Every row gives one point. The points of each table are mixes of a few directions, plus a little noise. How many directions does each table use, and how many do they share? Where both have some left over, give the other angles between the two spaces (their principal angles), to ten degrees, smallest first.

First (4 x 3)
[[ 0.51 -0.08  0.50]
 [-0.57 -0.04 -0.44]
 [ 0.53  0.27  0.22]
 [-0.48 -0.14 -0.28]]
Second (4 x 3)
[[ 0.30  0.15  0.11]
 [-0.23  0.12 -0.30]
 [ 0.59 -0.22  0.68]
 [-0.65 -0.05 -0.48]]
Directions: first 2, second 2, shared 2

First (5 x 4)
[[ 0.04 -0.17 -0.02 -0.02]
 [-0.05  0.24  0.02  0.02]
 [ 0.09 -0.45 -0.04 -0.04]
 [ 0.20 -0.91 -0.08 -0.09]
 [-0.28  1.30  0.13  0.12]]
Second (6 x 4)
[[-0.03  0.12 -0.56  0.15]
 [ 0.42  0.05  0.02  0.37]
 [ 0.19 -0.01  0.21 -1.01]
 [-0.21 -0.15  0.47 -0.58]
 [ 0.14  0.09 -0.31  0.85]
 [-0.48 -0.12  0.21  0.18]]
Directions: first 1, second 3, shared 0; angles 80

First (9 x 6)
[[ 0.90  0.20  0.30  0.57  0.56 -0.42]
 [-0.08 -0.02 -0.04 -0.05 -0.06  0.03]
 [-0.10 -0.01 -0.04 -0.06 -0.07  0.05]
 [-0.67 -0.16 -0.21 -0.43 -0.40  0.30]
 [-0.44 -0.10 -0.12 -0.27 -0.29  0.21]
 [-0.28 -0.07 -0.09 -0.18 -0.17  0.12]
 [-0.51 -0.11 -0.16 -0.32 -0.33  0.24]
 [ 1.37  0.29  0.44  0.88  0.88 -0.62]
 [-0.20 -0.05 -0.08 -0.12 -0.13  0.09]]
Second (7 x 6)
[[-0.42  0.15  0.03  0.18 -0.11  0.11]
 [-0.77  0.52  0.24  0.74 -0.05  0.12]
 [ 0.22 -0.19 -0.10 -0.28  0.00 -0.02]
 [ 0.33 -0.69 -0.44 -1.15 -0.27  0.10]
 [ 0.53  0.32  0.32  0.69  0.46 -0.31]
 [ 0.49 -0.33 -0.15 -0.46  0.04 -0.08]
 [-0.38  0.22  0.08  0.28 -0.06  0.07]]
Directions: first 1, second 2, shared 1

First (10 x 8)
[[-0.11  0.51 -0.15  0.55  0.49  0.66 -0.10 -0.03]
 [-0.92  0.46 -0.24 -0.10  0.53 -0.03 -0.16 -0.27]
 [-0.01  0.19 -0.04 -0.14  0.10 -0.09  0.37  0.08]
 [ 0.28 -0.11  0.06  0.30 -0.10  0.27 -0.21  0.03]
 [ 0.71 -0.16  0.13  0.52 -0.19  0.50 -0.12  0.16]
 [ 0.87 -0.64  0.28  0.14 -0.64  0.02 -0.14  0.18]
 [-0.40  0.55 -0.18 -0.54  0.38 -0.40  0.86  0.10]
 [ 0.58 -0.31  0.16 -0.36 -0.43 -0.40  0.53  0.26]
 [-1.10 -0.13 -0.12 -0.34  0.12 -0.43 -0.72 -0.46]
 [ 0.09 -0.36  0.10 -0.02 -0.28 -0.11 -0.32 -0.06]]
Second (10 x 8)
[[-0.47  0.42  0.40  0.40 -0.43  0.42 -1.02  0.06]
 [ 0.46 -0.27 -0.17 -0.10  0.16 -0.15  0.56  0.01]
 [-0.11 -0.18 -0.44 -0.59  0.52 -0.59  0.84 -0.15]
 [-0.26  0.23  0.24  0.24 -0.25  0.27 -0.62  0.02]
 [ 0.30 -0.28 -0.27 -0.26  0.30 -0.30  0.70 -0.04]
 [ 0.02 -0.12 -0.24 -0.30  0.28 -0.32  0.49 -0.08]
 [ 0.19 -0.26 -0.34 -0.38  0.38 -0.40  0.76 -0.09]
 [-0.07  0.09  0.15  0.15 -0.14  0.17 -0.29  0.04]
 [-0.35  0.44  0.52  0.57 -0.57  0.62 -1.22  0.11]
 [ 0.29 -0.04  0.14  0.27 -0.20  0.26 -0.19  0.11]]
Directions: first 3, second 2, shared 1; angles 40

First (9 x 9)
[[-0.18 -0.05  0.61  0.26 -0.07 -0.48 -0.25  0.07 -0.56]
 [-0.17  0.36  0.32 -0.25  0.19 -0.10  0.37  0.04 -0.02]
 [ 0.25 -0.36 -0.21  0.22 -0.14  0.18 -0.68  0.06  0.47]
 [ 0.31 -0.13  0.38  0.51  0.36  0.90 -0.31 -0.28  0.72]
 [-0.03  0.26  0.14 -0.29  0.13 -0.02  0.01  0.15  0.43]
 [ 0.15 -0.09 -0.15  0.35  0.22  0.75  0.50 -0.46 -0.14]
 [-0.10 -0.41 -0.83 -0.24 -0.75 -1.02 -0.43  0.38 -0.68]
 [ 0.01  0.20 -0.34 -0.53 -0.04 -0.12 -0.01  0.26  0.57]
 [-0.23  0.22  0.10 -0.04  0.09 -0.08  0.80 -0.21 -0.80]]
Second (9 x 9)
[[-0.05  0.01  0.01  0.14 -0.37  0.20  0.01  0.01  0.10]
 [ 0.01  0.02 -0.17 -0.24 -0.71 -0.29 -0.17 -0.57  0.22]
 [ 0.05 -0.29 -0.12  0.77  0.00  0.94 -0.05  0.62  0.08]
 [ 0.35 -0.26 -0.58 -0.57 -0.19 -0.74 -0.48 -0.93  0.17]
 [ 0.06 -0.24 -0.38  0.23 -1.27  0.33 -0.30 -0.45  0.41]
 [-0.16  0.28  0.32 -0.23  0.09 -0.25  0.23  0.01 -0.10]
 [ 0.01  0.03  0.16  0.09  0.84  0.10  0.14  0.52 -0.25]
 [-0.13  0.22  0.35 -0.10  0.80 -0.13  0.31  0.42 -0.29]
 [-0.13  0.25  0.36 -0.15  0.77 -0.18  0.29  0.36 -0.31]]
Directions: first 4, second 3, shared 1; angles 60, 90

First (8 x 11)
[[ 0.54 -0.23 -0.42 -0.05  0.10 -0.01 -0.86  0.11 -0.84 -0.40  0.42]
 [-0.05  0.30  0.49  0.21  0.01 -0.21  0.17  0.37  0.18 -0.09 -0.06]
 [ 0.06 -0.59 -0.14 -0.33 -0.03  0.05 -0.72 -0.12 -0.42 -0.64  0.09]
 [-0.36  0.25 -0.24 -0.01 -0.04  0.26  0.96 -0.46  0.70  0.89 -0.33]
 [-0.19 -0.12 -0.22 -0.18 -0.04  0.17  0.27 -0.36  0.26  0.27 -0.16]
 [-0.21 -0.51  0.29 -0.24 -0.07 -0.03 -0.46  0.00 -0.06 -0.66 -0.09]
 [ 0.15  0.48  0.80  0.46  0.06 -0.46 -0.08  0.79 -0.06 -0.35  0.12]
 [ 0.10  0.40 -0.56  0.14  0.05  0.24  0.69 -0.30  0.24  0.91 -0.01]]
Second (10 x 11)
[[ 0.43  0.02 -0.46  0.60  0.48  0.02  0.01  0.04 -0.33 -0.57 -0.96]
 [-0.34  0.67  0.11  0.11 -0.46  0.30 -0.30 -0.37 -0.72  0.18 -0.04]
 [-0.17 -0.06  0.14  0.07  0.23  0.07  0.09  0.20  0.66 -0.02  0.31]
 [ 0.00  0.29 -0.23  0.15 -0.31 -0.36  0.01  0.01 -0.58  0.02 -0.41]
 [ 0.96  0.10 -0.48 -0.31 -0.05 -0.19 -0.04 -0.14  0.09 -0.51 -0.06]
 [ 0.39  0.34 -0.15 -0.67 -0.74 -0.21 -0.14 -0.30 -0.29  0.08  0.46]
 [-0.01  0.03  0.14 -0.30 -0.02  0.67 -0.03 -0.14  0.43 -0.26  0.74]
 [ 0.49 -0.61  0.20 -0.38  0.37  0.05 -0.19 -0.29  0.02  0.23 -0.14]
 [-0.46 -0.30  0.33  0.35  0.53 -0.28  0.17  0.44  0.88  0.34  0.00]
 [-1.30 -0.47  0.40  0.35 -0.06 -0.08  0.42  0.53 -0.16  0.50  0.09]]
Directions: first 3, second 6, shared 0; angles 40, 60, 80

First (10 x 12)
[[ 0.27 -0.24  0.30 -0.04 -0.22 -0.25 -0.32 -0.56  0.27 -0.14 -0.24 -0.42]
 [ 0.22  0.06 -0.14  0.20 -0.17  0.18 -0.09 -0.04 -0.11  0.22 -0.13 -0.02]
 [-0.88 -0.26 -0.35 -0.61  0.94  0.16  0.55  0.17 -0.02  0.02  0.05  0.25]
 [-0.26  0.08  0.60 -0.27  0.03 -0.60  0.12  0.42  0.24 -0.64  0.65  0.06]
 [-0.62  0.64 -0.89 -0.16  0.51  0.36  0.38  0.60 -0.64 -0.04  0.05  0.88]
 [-0.54 -0.19  0.38 -0.64  0.42 -0.61  0.08 -0.17  0.34 -0.69  0.20 -0.09]
 [ 0.28  0.13 -0.75  0.40 -0.12  0.69 -0.10 -0.21 -0.41  0.69 -0.59  0.11]
 [ 0.48  0.15 -0.09  0.54 -0.43  0.34 -0.07  0.23 -0.16  0.46  0.00  0.03]
 [ 0.48 -0.07  0.27  0.24 -0.46 -0.16 -0.34 -0.33  0.15 -0.02 -0.15 -0.34]
 [ 0.56 -0.31  0.62  0.34 -0.53 -0.14 -0.20 -0.12  0.37  0.14  0.15 -0.50]]
Second (8 x 12)
[[ 0.71  0.80 -0.75  0.86 -0.16 -0.06 -0.25  0.21 -0.14  0.06  0.25  0.06]
 [ 0.07 -0.52 -0.21 -0.06  0.42 -0.12  0.24 -0.44  0.16  0.39 -0.60  0.19]
 [-0.55  0.00  0.24 -0.54 -0.01  0.03  0.08  0.07 -0.24 -0.31 -0.08  0.31]
 [-0.09 -0.49  0.43 -0.27 -0.36  0.32  0.05 -0.20 -0.21  0.35 -0.59  0.25]
 [-0.08 -0.42  0.09 -0.25 -0.15  0.23  0.14 -0.30 -0.31  0.39 -0.85  0.57]
 [-0.18  0.00  0.02 -0.11  0.39 -0.25  0.05  0.06  0.34 -0.29  0.46 -0.38]
 [ 0.22  0.94 -0.27  0.55  0.10 -0.32 -0.31  0.59  0.34 -0.67  1.41 -0.79]
 [-0.10 -0.31  0.46 -0.17 -0.22  0.16 -0.01 -0.01  0.06  0.08  0.01 -0.20]]
Directions: first 4, second 4, shared 2; angles 40, 90
